Each row of a before or after table is a point. The points were changed in one or more steps. Then noise was added and the rows were shuffled. The steps act on how far a point lies along the listed directions, d1 being the first. What was done? A step turns or swaps two directions, mirrors them in a line or flattens them onto one, adds a multiple of one to another, or multiplies one. Angles are multiples of 10 degrees, from the lower direction toward the higher: turns from -170 to 170, lines from 10 to 170 but not 90. Use the fewest steps. Two steps may share a direction if one is a turn and the other turns, adds or multiplies; they go together, in the order done. Otherwise the lowest direction goes first.

Directions:
(1): [-45  17  39]
(2): [-35  17 -48]
(3): [-24 -57  -3]
Before (10 x 3):
[[ -2  19 -61]
 [  1  93  -7]
 [  3  64  41]
 [ 33  16  -4]
 [ 28 -11 -14]
 [ 10  48 -52]
 [  0  64 -10]
 [  1  15 -20]
 [-43  18 -63]
 [-56 -23   9]]
After:
[[ 14 -47  46]
 [ -3 -57 -15]
 [ 16 -67  14]
 [ 16  -7  71]
 [-38 -59 -16]
 [  3 -20   6]
 [ 17   0 -11]
 [-47   9 -15]
 [ 29  -3   9]
 [ 14 -60  70]]
Steps: multiply d1 by 0.7; mirror d2 and d3 in the line at 40 degrees

Directions:
(1): [ 16 -31   3  55  14  -6 -75   7  39]
(2): [-12 -37 -37  34  63  39  42 -18  -3]
(3): [-18  41 -31 -38  61  -9 -52  -3 -28]
(4): [ 25 -28  41 -36   4  35 -22 -74  -9]
Before:
[[  18    6  -13  -15  -40  -23   -6   36   10]
 [   1  -53  -19   35   74   31   31  -24    4]
 [  32   11   -2   43  -16  -42  -84   20   31]
 [   8  -12   48   -4  -40   -9  -21  -14   30]
 [  14    8   16   72  -56  -80 -107  106   73]
 [  29  -80  -15   59   15   11   15  -21    9]
 [   2   -2   -1   30  -42  -11    7   33   36]
 [  -8   49   -3  -24  -25  -73   -3   37  -14]
 [   2  -78  -29   83   41   33   24  -34    7]
 [  -5  -43  -30   94   39   23   14   15   13]
 [ -14   29  -24   13    8  -20  -10   36    0]
 [ -14  -66  -31   56   35   47   62   -3    9]]
After, 12 rows:
[[-23  -4 -36  23  44  28  87   2 -38]
 [  2 -13  -2  23  -6   5  11  -3   9]
 [ 20  -9  24   4 -19 -40 -40 -12  12]
 [ 27   1 -11 -36 -16 -10 -19   4  -4]
 [-18  32  27 -52 -22 -15  -5 -12  -6]
 [  5  28  48 -87 -74  -1  94  -2 -37]
 [ -9  -5 -48 -15  34  -8  65  -2 -49]
 [-32  -7 -60  12  51  14  81  -9 -48]
 [ 22  20  16 -31 -64  -8  64 -17 -16]
 [-15  29 -14 -42  -2   6  15 -10 -11]
 [ -6 -27 -29  26  61  11  59   8  -9]
 [-41 -14 -62  13  74  30  47  13 -22]]
Steps: turn d1 and d3 by -150 degrees; flatten d2 and d4 onto the line at 160 degrees

Directions:
(1): [  6 -16  14 -14   9  17  15 -65 -52  -7  21   9 -32  -8 -10  70 -21  90]
(2): [-27 -63  18  12 -17  -7 -80  -9   3 -41  -6  23  12  17 -92   4   9  -8]
Before (9 x 18):
[[-15 -24 -10  11   9  10 -33  28  23 -11  -2  -2  18   9 -38 -20  23 -38]
 [ 12  35 -33   3   4 -15  34  38  37  39  -3 -20  16 -16  57 -25   1 -41]
 [ 27  93 -36 -21  25   9 105  -6  -1  49  19 -36 -27 -20 121  13  -6  18]
 [-17 -44  17 -11 -13   1  -6 -48 -28 -28  16  23 -11  -1 -51  65 -10  49]
 [ 29  36 -19 -20  26  16  70 -18 -42  18  23  -8 -34 -21  52  57 -32  71]
 [-18 -21   9  21   9   8  -9 -39 -25 -18   3  11 -33   1 -58  42   6  74]
 [-12 -13  25   9  14  18 -15 -27 -24 -38  16  14   5  14 -61  34  -9  38]
 [-16 -18  18 -27  28  14  -7 -27 -28  -6  21   6  -3  -9  -7  52 -38  41]
 [-20 -19   6   2  -3  -4 -22  -3 -17 -33  18   4  -6  15 -30   3  19   9]]
After:
[[ 27  21 -14 -24  25  18  61 -25 -45  10  24   6 -33 -18  40  61 -35  80]
 [ 10  35 -27   5  10  -7  49  34  33  46   2 -15  12 -19  64 -28  -3 -32]
 [-19 -48  32  -3 -16   4 -18 -39 -21 -29  16  28  -5   2 -66  59  -6  48]
 [-17 -19   6   9  -4 -10 -31  -4 -15 -37  16  10 -11  15 -29  -2  24   5]
 [ -6 -16 -12   7  10  14 -24  34  31  -6  -6  -1  24   6 -30 -28  23 -37]
 [-21 -19  19 -25  32  11 -21 -27 -26 -10  22   2   2  -8 -11  53 -36  31]
 [-13 -19  24   8  18  17 -19 -16 -21 -44  18  20  12  14 -62  33   1  30]
 [-15 -31   4  23   3   7 -27 -32 -21 -19  -1  13 -21   6 -70  28  13  59]
 [ 25  80 -27 -21  28  14 103 -23 -17  47  28 -36 -36 -18 126  27 -11  46]]
Steps: turn d1 and d2 by 10 degrees

Directions:
(1): [-58 -10   5  12 -23   8 -39  47 -15  35  -5 -17   5 -22  35 -13  -9  -4
  42  32   8 -80 -31 -56  30 -56   8  28  30 -34 -97  17]
(2): [ 12  -4  12 -11  62  -5 -56  38 -66 -65  12 -12 -33  66   0  20  29   9
 -10 -17  40 -26  14  52  63  45  34 -36 -10  -8 -46  26]
(3): [-21 -44 -20  10   1 -98  65  40  14 -27 -17  21 -44  59  16 -18 -30 -63
  -3  46  22  29  -6 -24   2 -41  16 -38 -14 -49  23  14]
(4): [-62 -34 -17 -22  85  59 -14 -56  35  11 -29  37  34  31 -46  26  -2 -70
 -23  43  14   1 -11  21 -28 -28  30  -2  -1  32 -37 -19]
(5): [-19  -2  98 -42  22  -4  20 -21  18 -28 -25  14  39  52  66  46  33   9
  43   9  13 -21  13  -5 -21   3 -92  15  30 -19  25  27]
(6): [ 55 -41  24  23 -19 -11   3 -31  15  56 -51  -8 -61   8  48  77 -20 -12
   9  43 -41 -55 -11  36  39  29  44   8  12  31  19 -41]
Before, 11 rows:
[[ -21   15   -2   21  -27   34  -53   33  -45    0   32  -29   16  -34
   -11  -38   29   24   17  -32    8  -62  -21  -20   18  -33    3   29
     9  -20  -80   15]
 [  -9  -14 -101   30   41  -18   -3   41   -9   -2   40   11  -29   -1
   -81  -61  -35  -50  -57   -7    5   52  -11   16   21  -20   86  -37
   -27   22  -14    8]
 [ -95   35  -23  -16   47   55  -36  -12   -4  -33   42   15   56  -45
   -78  -49   26    4  -11  -39   39   21    7  -19  -60  -40  -38   -4
   -13   -1  -30   19]
 [  28   14    2  -16    8    0  -19  -19    0  -17   12    6   -2   25
   -29    4    3   47   -3  -29    2   22   17   28    9   53    0   12
    -2    0   34    8]
 [ -33  -47  -30   12   29  -83   61   35   -6  -41   -6   29  -79   69
    -7  -17  -29  -86   -9   62   28   20  -10   -6   15  -62   75  -44
   -23  -24    1   31]
 [  62   14  -11   13    8   38  -24    2  -43  -22   39  -12   -6   15
   -17   12   20   32  -19  -33   -2   25   17   30    6   26   24   11
    -3   33    6  -21]
 [ -17  -39  -36    7   46    5   41  -11   12  -20  -10   38  -15   41
   -49    7  -18  -48  -25   28   10   23    2   15   -3  -25   40  -38
   -37    3  -14   -7]
 [  11   17  -15  -10  -23    2  -38  -14   -9    8   13   -9    8  -41
   -20  -35    6   55  -27  -28   13   25    3   -7  -20   21   12   -2
    -3   22  -28   14]
 [  -8   20    7  -10   -6   21   18  -44   15   30    5   -2   18  -43
    -7  -23   -2   15   33  -21  -16   -6  -13   -2  -22  -14  -11   12
    -5   51   18    7]
 [   1   58  -35   -6   -5   18  -18   13  -30  -26   45  -14   26  -42
   -54  -39   21   45  -11  -44    0   36   22    1  -19   40  -18  -11
   -19   15   12   10]
 [  53   21    5   -1    8   26  -34  -15  -28  -23   11  -25    2   12
   -12    9   30   28    0  -40  -10    8    7   59   17   25   16  -17
    -1   33   -5    0]]
After, 11 rows:
[[  13   34  -35   -9   33   11  -13    0  -30  -41   27   -2    2    0
   -59   -9   19   13  -30  -29    7   39   27   37   -6   59   11  -32
   -28   28   23    1]
 [ -12   15   -6  -17    9  -18  -22   21  -13  -36   25    6    5   29
   -29  -28    3   41    6  -27   24   17   12   -4   11   19   -7    8
     0  -33    0   33]
 [ -56  -37  -45    5   41   29   45  -24   37    5  -12   48   19   17
   -63  -11  -25  -61  -19   37    5   26   -8  -14  -34  -60   27  -22
   -31    5  -27  -12]
 [  15   -3  -14  -14   14    3  -40  -30  -11   -5    1    1  -10   -5
   -27  -10    8   32  -40  -15   19   26    7   24  -10   35   35  -20
   -11   33  -26    7]
 [ -57  -46 -120   17   94   34   10  -30   49   32    4   48    6    8
  -121  -35  -50 -118  -79   39   -1   64  -23   29  -24  -53  106  -28
   -27   60  -17  -24]
 [  68  -30    9   26    6    3  -13  -28  -23   -1  -17  -10  -57   28
    -3   49   18  -11  -19   -8  -21  -38   -4   70   36   39   53   -7
   -15   30   14  -30]
 [   9    2  -27    4   35   22  -26   33  -52  -46   44   -3    2   42
   -25  -14   18    0  -15  -12   30   24    8    6    7  -13   29   -1
    -6    2  -37    2]
 [   0   27   13  -17   14   35  -12  -36  -12   12   11  -11   12  -30
    -9  -14   12   29   30  -39   -4  -21   -4   18    0   10   -3    6
    -6   56   -2   15]
 [ -55  -45  -40   13   -9  -45   94  -21   57   25  -21   45  -33    5
   -22  -26  -47  -96   -5   79  -10   37  -25  -44  -48 -102   48   -3
   -12   -1   30    1]
 [   4    9   -8   -5   22   -5  -31   27  -38  -49   18  -19    3   39
   -13  -21   25    0    5  -25   22    8   -1   30   21  -15   19  -32
    -3   -5  -44   26]
 [  13    2   -2  -10   72   35   -7  -79   10  -31   -3   26  -18    4
   -68   40   22  -10  -45  -27    6   40   27   82  -37   49    8  -36
   -33   59   68  -32]]
Steps: swap d1 and d6; turn d2 and d3 by 50 degrees; add -1 times d5 to d4
